Every row gives one point. Any point is a mix of the corners, with weights that add up to 1. It lies inside the corners' shape when no weight is negative. Is each point inside? If not, which corners have a negative weight?

Corners:
(1): [-47 -19 -24]
(2): [  2 -13  30]
(3): [-12  16   1]
(4): [95 -6 11]
Points:
[-28   3   6] -> outside (4)
[53  1 42] -> outside (1)
[41 -1  6] -> inside
[-33  -3   3] -> outside (4)
[  3 -22  13] -> outside (3)

Corners:
(1): [ 19 -16  33  28 -23 -23   8  38   0  65 -26]
(2): [ 52  26  21  24 -25 -27  45   1  18  -9 -15]
(3): [-11 -19  13 -17  28  52 -79 -48  38  -3 -27]
(4): [ 45 -11  46  28  -8  14  11 -19 -22  25  31]
(5): [  2 -30  52  37 -17  -4  61  22  49  22   2]
(6): [  1   8  -7  22  -4  14  74  12 -15  35 -14]
(7): [-50  20  16  29 -83 -42  76  -2 -11  31  21]
(8): [  8 -43  -7 -62 -24  46 -46  -4  25 -10   7]
(9): [  0 -32  24 -23  21  18 -44   1 -27 -63  -9]
(10): [-11 -22  31  -8 -16 -60  74 -23  -2  53   5]
(11): [  5  16  18 -42  36  24 -59  15  23   8  43]
(12): [ 15 -51 -43  -5  36  25 -95 -10  30 -35  15]
Points:
[ -6 -18  23   8 -20 -16  14   8  21  17  -1] -> outside (4, 6)
[ 8 -5 26 22 -7 -9 18  6 -4 17  0] -> outside (8)
[ 21  -6  24  10 -12  -8  12   3   2  10  -4] -> inside
[ 22  -8  30 -21  14  13   7  -9  14   5   8] -> outside (1, 7, 12)

Corners:
(1): [-12  38 -21   8   9 -23  15 -28   5  29 -19  33   6  15 -34  42 -42  -6
 -18 -55]
(2): [ 42  12  33 -38  -9  73  -3  -3 -42 -36 -48   7 -54  19 -15  33 -10   8
 -24  11]
(3): [-11  11 -48 -38  -4 -42   9   6 -25  12   2 -15  73 -79  45 -15  -1 -44
   9  -7]
(4): [-34 -25 -16   7  24  -6  -3 -42 -14 -16   2  53 -28   6 -62  69   8  12
 -14  22]
(5): [-21 -22 -27  21  19  -6  11  44  25 -12 -23  14 -37  10 -25  55  -1 -16
 -54 -39]
(6): [ -9 -46 -46 -21 -12 -51  34 -24  29 -19 -55  17  24 -15  27 -12 -10 -18
  13 -27]
(7): [ 19  22   8  33  24  40   1  -7  20 -87 -17   3  -8  20   1  10  -4  -6
  19   2]
(8): [-29  14 -37 -15  -1 -58  52  13   5  18 -46 -44  27   1  -9   1   3 -19
  14  15]
(9): [  4 -12   6  -9  -1 -33  -8 -25   7  28 -23 -33  16 -34  20  43  31 -37
  28 -22]
(10): [-29  -5 -74 -27 -46 -15  55 -10  31  34   3 -43  41 -50  55   7   9  10
  36 -24]
(11): [-33 -18  40  18 -27   7  26  -8  16  -1  13  58 -13  27 -33  -6  14 -33
 -11  10]
(12): [ 10  22 -51 -36 -17 -53  13  19  12   4  -5  31  18  11  23   9  51 -13
  39 -25]
(13): [-32  18  45 -32  40  38 -41  -4 -32 -30 -31   4 -55  29  35   5  -9  19
  14   3]
(14): [-39  16 -27  22 -12   1 -15 -24 -13 -32 -37  20 -29  17 -54  -3  36   3
 -25 -46]
(15): [ 17  -9   4  48   4 -19  -5 -22  -5   1   8  29 -72   6 -38  -7  -6  19
 -21   2]
(16): [ 27 -10  60 -23  54  56   0  14 -15 -33 -34   7 -12  -2 -11 -13  18  54
  16 -10]
(17): [ 14   6  44 -49  23  30  24  -8 -42 -82  12 -21 -53  16 -16   3  -3  10
  13 -36]
(18): [ 14   4   9 -10  57  95   8   5 -46 -20 -30  12 -74  15 -12   3   3 -22
  37 -24]
(19): [ 28 -30  14 -22  42  61 -35 -12 -35 -32   3  -4 -17  75 -25  -3 -11   0
  -9 -13]
(20): [ -7   6 -30   6  21 -35  60 -22 -24  15 -16 -20  39  -7  46  25  27  -9
 -26 -15]
(21): [-20 -15 -37   9 -47 -43  28  32 -47  -9 -33 -14  53  -9  48  11  -9  -1
  66 -31]
Points:
[  4  27  12 -52   9  24   6 -15 -18  -7 -27  -5   0  14  12  -9  11 -10
  16 -27] -> outside (4, 5, 7, 15, 21)
[ 14   0  14 -19  24  39  13 -13  -1 -35  -9  12 -12   4 -16  16  10  -9
  -3 -27] -> outside (8, 13, 15, 21)
[ -5  -2  -4   1   9   6  13  -5  -3 -13 -22   7 -20  17  -7  21   7   3
   2 -20] -> outside (3)
[ 25  29 -21 -23   2  15  13 -14 -35  -4 -17 -19   3  -8  -5  19  11   6
  20 -17] -> outside (5, 6, 11, 13)
[ -4   5  -6 -12   5   3   9 -12 -13 -10 -18   1  -5   3   1   7   7  -5
  14 -13] -> outside (5)
[  0  -5   0 -21  22  22   7  -5  -7 -28 -21   0 -15   7   0  13  17 -11
  10  -9] -> outside (1, 15, 21)
[  2  -5 -50 -36 -20 -49   9  27  11 -32  -8 -17  39 -11  26  19 -57  38
  26   1] -> outside (9, 11, 14, 18, 20)

Corners:
(1): [ 10  -1  -2   0   0   3   1 -11  -4   2  -1  60  10   4   7   4   5  -3
 -19  -5]
(2): [  7  17  -2  15   5   7  13  -6 -14  -8 -19  -3  12  -8  -3  11 -25   9
  -6  68]
(3): [ 16 -11   2  -9  -8 -10   8  13  -7   2 -17  -8 -50  -1 -11   5   4  -6
  -5  -5]
(4): [  9  16  -3 -12  -6   0 -11 -15   9  31   6   3   8   1   2 -18  -1  12
 -16  -6]
(5): [-23  16   2  -3 -14  -5  -8   5  -6 -14   0  12  10   0  10  18  14  13
  -6  -4]
(6): [  6  22 -10  -1   2   9   5  -4   0   1  11  -8 -12  11   9  -5  14 -10
 -12   2]
(7): [ -3   3   3   9 -12   4 -12   0  -4   3 -11  -7   2   8  17  11   9  -5
  35  -1]
(8): [-39 -28  -1  -5   4  -1   8 -12  -5 -18  -5   0  -9  -2 -12   8   5   4
  -3   4]
(9): [ 14 -34   6 -10 -14   3  -2 -20  -9 -16 -43   2   9   1  13  -2  -5 -14
   4  12]
(10): [  0 -23  14 -13   5  -8 -20  -1  13 -12  10  18   4 -32   4   3   6 -10
   4  -4]
(11): [ 23  19  -4   8   4 -29   1 -10  -1   1   8  -6   6  -4  -2   6  21  -9
 -10   1]
(12): [ 16  15  22 -16 -10 -10  -3 -35  -2 -12  14  13  10   6   1 -95   1  -5
  -8 -14]
(13): [  8  10  11  -6  22   0  11 -14   2   1  -3   4  -9  -2   8  -1  -4   6
  -8  -9]
(14): [ 15  15  -2 -18   4  -1   4  -5  20 -14 -22  38   4  -9 -19   3 -20 -14
  -8  -1]
(15): [ 11  -7  12   3   9   6 -10  17 -13  12  -7  10  14  -3  -1  15  10 -11
  -2  -1]
(16): [  5   6   6  -6   7  -3   2  66  29  25   4 -10  -4   4  12  11  -6  29
   6  -4]
(17): [  6   5   7  11 -11   6   9 -14  -7 -18   7  -6   4  -1   0  -1 -10 -12
   3  -2]
(18): [-30  11   9   0 -12 -25   1   8 -10   3   2  -7   2 -24   6   9 -27 -11
 -17   5]
(19): [ -7 -12  56  12  -3   1   6   2  39 -13   4   1  -3   1   8  11 -14   0
 -10  -4]
(20): [ 16 -27  -3  19   7  -3 -45  -6   2 -15  -1  -1  17   2  22   6  14  -1
  16   4]
(21): [ 18  12  -2  19  -6   4  15 -20   1  -6 -21   9  -1  -4   3 -25   7  -9
 -16   0]
Points:
[ 1 -6  9 -7 -2 -4 -5  3  2 -8 -3 10  0 -1  4  6  1 -7  0 -8] -> outside (2, 4, 21)
[ 0 -3  8 -3 -2 -3 -4 -1  2 -4 -3  5  2 -4  3  3 -3 -3 -1  2] -> outside (21)
[ -7   7  17 -14   7  -2  10  12  11   5  -6  32 -10 -18 -14  -3 -20  13
 -21   8] -> outside (6, 7, 9, 11, 17, 20)
[  6   9   3   0  -2  -1   5 -18  -4  -6  -8   9   2   2   0 -11  -2  -5
 -15   3] -> outside (7, 10, 16)
[  5   7   7  -5   2  -4  -4  -4   5  -2  -5   1   8  -3   3 -13   0   0
  -4   6] -> outside (1, 3, 17)
[  9  22   2   4  -1 -10  -1   3   4   8   3   6   1   5   7  -1   9   1
 -10  -9] -> outside (2, 8, 9, 10, 17)

Corners:
(1): [ 19  34  -7  -5 -44  60  31  82  27  63  14 -50  30  48 -20  -5  10 -48
 -46 -22]
(2): [ 27 -85 -34 -56  57  37  -5 -25 -44 -33  -2  15 -11 -49  -7   2 -14 -16
 -34  15]
(3): [-22  -9 -60 -18  59  -5  -7 -11 -28   0   0 -35 -17 -30 -10 -37 -23 -43
  26 -18]
(4): [  0  14 -44 -33  50  36   2 -15 -20 -48 -34 -30 -60 -17  13 -21 -30  24
 -28  -4]
(5): [ 34  21 -33  38   2  32  95  48  13  37 -28 -51  34  24   1  49 -11   6
   8 -46]
(6): [ 11  10  -1  21 -19  12 -19 -73   0  59  13  55 -61  30 -42   2 -17  24
   8   8]
(7): [-44 -58 -18 -23  51 -21 -30  -4 -63   9 -18  -7 -47 -54  38   1   3  -1
 -50 -16]
(8): [-29  15  -3 -20 -27  36 -33 -42  -3   2  -2  70 -18   9 -20  28  76  26
  39 -20]
(9): [ 38  48 -15  47 -38  30  17  37  -4  41 -44 -39  92  -7 -39  19 -53 -25
 -18 -32]
(10): [ 52  20 -44  81 -83  23  11  31  18  54   4 -54  12  14  24  21  19 -21
   2   8]
(11): [ 22  -7 -26 -24  83 -29  -6 -13  -4 -23   0   1  14  12  51 -16  13 -12
 -38   3]
(12): [ -7 -20  -6 -22 -71 -16   8 -43  -2   8  14  -1  -4   8 -17 -37  17  51
  12 -24]
(13): [ -9 -25 -52 -26  78  43 -22  14 -40  20 -10   1  -6 -47  50 -60 -15  52
   8  -1]
(14): [  6  21  24 -51 -26 -23  -1 -16 -32   5  28  32 -47   0   5  34 -11  31
  42  27]
(15): [-27 -25 -46  -9  33   2  16  24   0 -40   8  47 -20 -51  22 -39 -21 -12
 -23  -4]
(16): [ 21 -30  62  17 -28 -14 -43  11  22   0   9  28 -47  19 -34 -19  24  20
  54 -18]
(17): [ 52  40 -43  38 -43  -2  61  76 -25  60 -59 -26  34  40 -34 -22  23  -8
 -13   9]
(18): [-66 -51   2  -8  69  29 -10  -4 -34 -49   1   1 -13  -5  -9 -16  11  24
 -10  58]
(19): [-14 -23  10 -28 -32  -1  -3 -42  57  34 -52  33 -40  -2   6  19  -3  13
  23  24]
(20): [-21 -50  -4 -21  34  31   8 -39 -53 -18 -18  20 -29  -4  72 -64 -24 -22
  15 -10]
(21): [-16 -30 -25 -16 -55 -10 -52  -4  18  29  -7  56 -12  80  -5  27 -20  30
  35  -9]
Points:
[ 34  28 -61 -13  32  46  63   1 -19  45 -19   5 -29 -16  59  37  19  -6
 -40  -4] -> outside (3, 9, 12, 16, 18, 21)
[  1  -6 -22  -3   8  13   8   1  -9   7 -11  -8 -12   1   3  -5  -4   2
   5 -12] -> inside
[  1 -17 -21   4   9  39  11  42 -24  18 -14  -2   3 -35   5  -4   1 -14
   7   1] -> outside (4, 6, 11, 12, 21)
[  3 -42  14 -36  -9  -3 -17 -40 -12  37  -3  54 -36  25   3 -14  13   9
  34 -15] -> outside (4, 9, 10, 15, 18)
[  2   7 -21   3  -4  -4   0 -15  -9  13 -16   5 -18   3  10 -16  -8  15
  19 -14] -> outside (1, 2, 18)

Corners:
(1): [ -3 -22 -10   4 -28 -27 -13  19  14  37 -40  31  33   9 -15   1 -14  -2
 -30  79]
(2): [  7  -6  -3  13 -12  27  13  -3 -28 -77  18 -15 -69   3  -4  13  19 -16
  -2 -26]
(3): [-23 -33 -40 -67  -1  11  22  -4  -3  18  20  14  12   1  22   8  -6  38
 -34 -15]
(4): [-33  19 -14 -17   8   6 -20 -14 -11   8  24   8  22  11 -21  16  -4  -3
  -1  -5]
(5): [ -2 -36  14  -2 -16  12   1  32  14  -3  13 -14 -31  13 -43  22  10 -18
 -13  -7]
(6): [ 15 -39  10  -5  15   8 -22  -6  23   6  15  -9  23  -1 -48   6  -6  -8
   4  40]
(7): [-10   4  16 -40  13  17  -9   3   6  19   5   2  -8  -1  28   4  -8  17
  -2 -22]
(8): [ 43 -24   4  10   0   1   0  14  11  11 -13 -24  -6  13 -95  14   1 -20
  -1   6]
(9): [  9 -45  13  18  12 -31 -30   9 -35   9  36   4  -4   7  16   2 -13 -11
 -15 -17]
(10): [ 15  -3   8  12   1  16 -14  10 -19   2  21   7  16   4   7  -5   6  51
   0 -26]
(11): [-12 -17 -11  28   6  17 -17  44  26   2 -23 -56 -13  16  13 -19 -11 -11
 -20 -41]
(12): [-17 -15  16   3 -14 -40   6   4 -42  22  21   1  35   7  15  -4 -12  10
 -88  10]
(13): [ -3   1   0   7  52  -4  -2  -7  20  10  18 -26  20  13   6   4   3 -15
 -21 -16]
(14): [ -6  -5   9  17   8 -38  12  42 -59 -31  26  -6 -10  14   7 -41   9  -4
 -13 -28]
(15): [-10   4   5  -6  21  23   2   2   8  23   7  27  -1 -22   5  -4 -30   7
  10  12]
(16): [  6  19   5  11   5 -29   3 -14  -8   3  35 -44  20  18  29   4 -15 -15
 -23  10]
(17): [-25 -51 -19 -10  -4 -13  15   1   6  10 -14 -13  -4   7   2 -11   0  42
  -6 -12]
(18): [-11 -12   0  14  -5   1   8 -23   6 -10  26 -18  -3  12  27  -6  11 -29
 -19  -7]
(19): [  5  -2  -5  18  -2 -20  -7  13  -9   7  10  12   1 -47 -13   1   5 -11
  -5   3]
(20): [  1 -17   4  21  18 -13   4  -1  19 -36  24 -14  19  -4 -10  -7  -5 -18
  -2 -30]
(21): [ 28   8   6   4  23 -21 -22 -23   8  -2  41  19   2   8  26 -31 -17   9
  -8   7]
Points:
[ -3 -15   4  -6   9  -9  -6  -1  -7   8  25 -12  19   7 -11   7   0   2
 -13  -8] -> outside (1, 2, 11, 15, 21)
[  1 -10   4  16  -1  -7 -12   8  -7  -7  16  -7   5  12 -11  -4  -6 -13
 -12   2] -> outside (3, 7, 13, 17, 19)
[ -7  -3   1  -3  16  -2   0   6 -12  -4  22 -10   1  -2   0  -2  -4 -12
 -11 -18] -> outside (1, 5, 10, 17, 21)
[ -2  -8  -4   7   9 -14  -8  -2  -2  10  17 -10  21   6   1  -5  -9  -1
 -15   2] -> outside (2, 5, 7)
[ -4 -33   4  -4  14  -2   5   9  -1  -3  15 -12 -11  10  -4  -6  -3  -1
 -19 -20] -> outside (1, 4, 10, 16, 19)
[  8  -5  10  20   6 -22 -10  11  -4  12   9  -3  20  -2   3 -12 -10  -7
 -23  10] -> outside (2, 3, 4, 5, 17)
[ -3 -25  -1   1  11  -8  -9   9  -1  10  13   3  17   7 -16  -3  -9   6
 -14  -1] -> outside (2, 7, 16, 18, 19)
[  4 -15   3   4   6  -4  -4  12  -2   3  10   3   1  -8  -6  -3  -3  -4
 -14   0] -> outside (4, 16, 17)
[  3 -11   4   8   4  -7  -6   5  -3   1  12 -10   5   6 -13   0  -3  -6
 -12  -1] -> outside (3)
